Every row gives one point. Any point is a mix of the corners, with weights that add up to 1. It lies inside the corners' shape when no weight is negative. Is each point inside? If not, which corners have a negative weight?
In the rows, zero is written as 128.

Corners:
(1): [161,110]
(2): [107,87]
(3): [38,166]
Points:
[84,89] -> outside (1)
[166,86] -> outside (3)
[110,93] -> inside
[149,113] -> inside
[150,89] -> outside (3)
[116,95] -> inside

Corners:
(1): [133,99,197,166,111,159,130,155,154]
(2): [115,166,114,100,87,122,45,138,211]
(3): [184,104,174,91,197,119,103,141,106]
(4): [95,93,141,182,137,172,166,81,88]
(5): [184,98,138,100,190,218,84,50,213]
(6): [104,97,124,121,76,131,36,105,157]
(7): [172,185,146,122,134,162,53,75,192]
(8): [177,77,156,203,109,111,144,93,156]
(9): [101,134,123,226,182,226,137,177,81]
(10): [143,154,99,123,38,142,153,206,91]
Points:
[137,122,143,161,158,172,119,151,111] -> inside
[146,139,115,131,73,147,136,171,114] -> inside
[140,130,140,122,133,138,90,132,152] -> inside
[145,119,123,133,134,163,98,99,153] -> outside (1)
[135,129,132,148,119,156,107,137,147] -> inside
[137,121,130,152,136,152,108,116,136] -> outside (1)

Corners:
(1): [86,119,103,166,136,92,146,102,93,146,102,172,129,91,159,112,154,168,47,127]
(2): [109,63,72,182,172,192,141,109,149,130,109,118,131,176,191,90,60,130,109,141]
(3): [57,137,115,113,177,84,176,192,125,70,109,131,69,138,88,157,151,144,105,109]
(4): [133,146,146,56,103,119,181,98,65,83,113,50,189,103,141,186,196,152,167,130]
(5): [174,90,175,83,80,123,109,159,101,104,176,118,162,45,131,161,136,61,176,109]
(6): [132,141,141,82,129,99,123,97,86,156,85,65,125,93,96,171,124,38,173,107]
(7): [159,96,93,185,173,122,135,153,127,125,77,133,135,209,116,85,64,115,92,234]
(8): [71,144,87,129,84,105,178,151,90,138,126,100,118,120,57,206,103,165,135,96]
(9): [159,128,61,56,145,138,172,170,123,151,113,121,191,121,52,144,170,83,145,87]
(10): [80,150,125,139,206,133,144,27,175,136,92,190,131,146,113,141,49,216,124,171]
(11): [129,43,92,137,160,130,78,72,155,173,110,193,92,221,154,129,100,176,89,147]
(12): [110,141,129,101,92,127,170,146,182,131,148,106,117,88,99,170,190,85,162,159]
(13): [118,103,56,124,235,139,51,112,146,179,150,99,106,189,163,115,76,149,24,209]
(14): [186,214,183,93,88,163,149,134,93,119,150,115,141,115,150,163,189,54,167,63]
(15): [85,135,14,154,151,81,159,43,160,108,60,192,132,177,172,167,31,142,66,168]
(16): [109,100,103,176,212,93,216,104,84,152,153,146,84,166,145,156,98,171,123,161]
(17): [174,151,128,149,128,45,126,165,135,99,111,58,137,104,100,174,187,107,186,99]
(18): [193,95,67,183,199,172,137,62,148,153,64,121,71,107,154,131,84,121,70,172]
(19): [181,145,127,85,64,129,140,91,86,74,215,60,132,96,85,84,155,103,140,102]
(20): [168,170,54,77,50,108,132,188,87,125,116,89,79,107,147,114,154,132,185,142]
(21): [158,135,137,123,104,169,81,82,33,125,179,134,188,65,124,168,164,64,196,144]
Points:
[132,164,120,97,112,110,118,136,79,112,132,104,160,104,103,156,138,108,144,115] -> outside (2, 11, 12, 16, 18)
[119,118,97,128,144,139,137,108,124,130,132,142,130,138,133,140,109,149,112,148] -> outside (6, 17)
[136,130,87,117,131,127,149,134,109,128,123,107,124,135,116,138,142,115,126,127] -> outside (5, 10)
[129,122,109,126,145,126,145,112,116,129,126,122,138,129,117,148,128,121,128,139] -> outside (20)
[129,135,104,103,125,126,136,118,110,128,112,128,120,121,116,140,127,118,119,146] -> outside (2, 16, 17)
[137,87,56,161,220,118,125,130,155,167,82,142,92,165,118,105,105,137,100,184] -> outside (4, 5, 8, 14, 15, 19)
[132,124,93,126,144,117,139,114,110,128,113,132,133,133,129,140,119,127,119,129] -> outside (12)
